Rows are points. To make a cloud, some directions were put in groups of two or more. Within a group, all points are equally far from the middle, so they leave a hole (a ring in 2 directions, a hollow ball in 3). The other directions are filled evenly. Then the cloud was stretched, turned, moved and blurred a little. Count the holes, and give their numbers of directions, smallest first.

Cloud (13 x 2)
-.14  .59
-.34  .10
-.21  -.05
.04  -.06
-.19  .39
.35  -.09
.08  -.21
.43  -.25
-.17  -.41
.25  -.01
.27  -.15
.40  .14
.10  .44
Holes: 0

Cloud (30 x 4)
.14  .47  -.20  -.14
-.11  -.42  .31  -.04
-.15  .19  .49  -.12
.40  -.08  -.18  -.02
.19  .30  .19  .18
.23  -.34  -.02  .15
.24  .31  -.31  -.04
-.52  .37  -.08  .06
.08  .09  -.39  -.34
.13  .06  .31  .25
.36  -.08  .36  -.05
.18  -.03  .39  .16
.13  .06  .48  .04
-.53  -.15  .12  -.03
.33  .26  .02  -.34
-.19  .30  -.50  -.03
-.45  .04  .11  -.38
-.29  .04  -.49  .09
.20  .45  -.15  -.13
.12  -.38  -.15  -.29
-.13  -.16  -.13  -.50
-.17  .46  -.29  -.26
-.09  -.46  -.11  -.17
.02  -.11  -.35  -.37
-.10  .48  -.14  .23
.09  .33  -.15  .29
-.46  -.16  -.01  -.29
-.39  .32  -.40  .12
.01  -.42  -.07  .14
-.21  .50  -.35  -.03
Holes: 1 (4)

Cloud (51 x 6)
.34  .38  -.07  .36  -.44  .10
-.25  .22  -.43  -.12  -.04  .13
.09  -.15  .15  -.35  .29  .04
-.04  -.18  -.52  .17  -.33  .07
-.26  -.32  .07  .09  -.31  -.07
-.09  -.05  -.23  -.29  -.26  -.53
.00  .33  -.27  -.29  -.36  -.30
.24  .54  .24  -.10  -.37  -.01
.29  -.31  -.04  .25  -.33  -.38
.45  .32  -.36  .09  -.38  -.15
-.13  .13  .26  .30  .00  .28
.06  .41  -.10  .45  .19  .09
-.37  .12  -.09  .11  -.54  -.22
.42  .29  .12  .23  -.41  .12
-.11  -.45  -.01  -.01  -.23  -.34
.29  .03  -.59  .07  .08  -.04
-.12  .72  -.01  -.10  -.03  -.17
.27  -.14  -.07  -.19  .14  -.55
-.52  .33  -.10  .21  .18  -.10
.28  .21  -.47  .14  -.06  .33
-.11  .23  .07  -.41  .18  .15
-.13  .46  -.09  -.13  .30  .14
-.16  .49  .12  .11  -.55  .02
.28  .17  .08  -.22  -.37  -.54
.30  .06  .17  -.15  .00  .40
-.03  .45  .24  .25  -.10  .28
-.30  .53  .15  .10  -.42  .00
-.45  -.09  -.03  .29  -.09  .09
.33  .21  .14  .21  -.48  -.36
-.22  .13  .22  .17  .17  .30
-.34  .06  -.07  .42  .08  -.39
-.26  -.28  .06  -.15  .18  .11
-.22  .05  -.15  -.24  -.23  -.61
-.08  .20  -.15  .50  -.29  .30
-.21  -.25  -.38  -.09  .09  -.40
-.45  .33  .06  .25  -.27  -.40
-.05  .55  -.22  .39  .05  -.23
-.25  .54  .19  -.21  -.12  -.44
-.15  .22  -.02  -.33  .23  -.49
.08  .02  -.45  .47  -.37  .12
.02  -.04  .24  .13  -.26  .36
-.47  .25  -.37  .02  .01  -.18
.40  .15  -.20  -.19  -.07  .34
.20  -.46  -.23  .22  .10  .12
.14  -.36  -.48  .32  -.16  -.13
.30  -.21  .00  .15  .12  -.48
-.30  -.17  .05  .25  -.31  .10
.25  -.19  -.38  -.24  -.29  .04
.22  .02  .10  .21  .32  .22
.23  .25  .07  -.06  .38  .15
.05  .05  -.30  -.33  .07  .21
Holes: 1 (6)
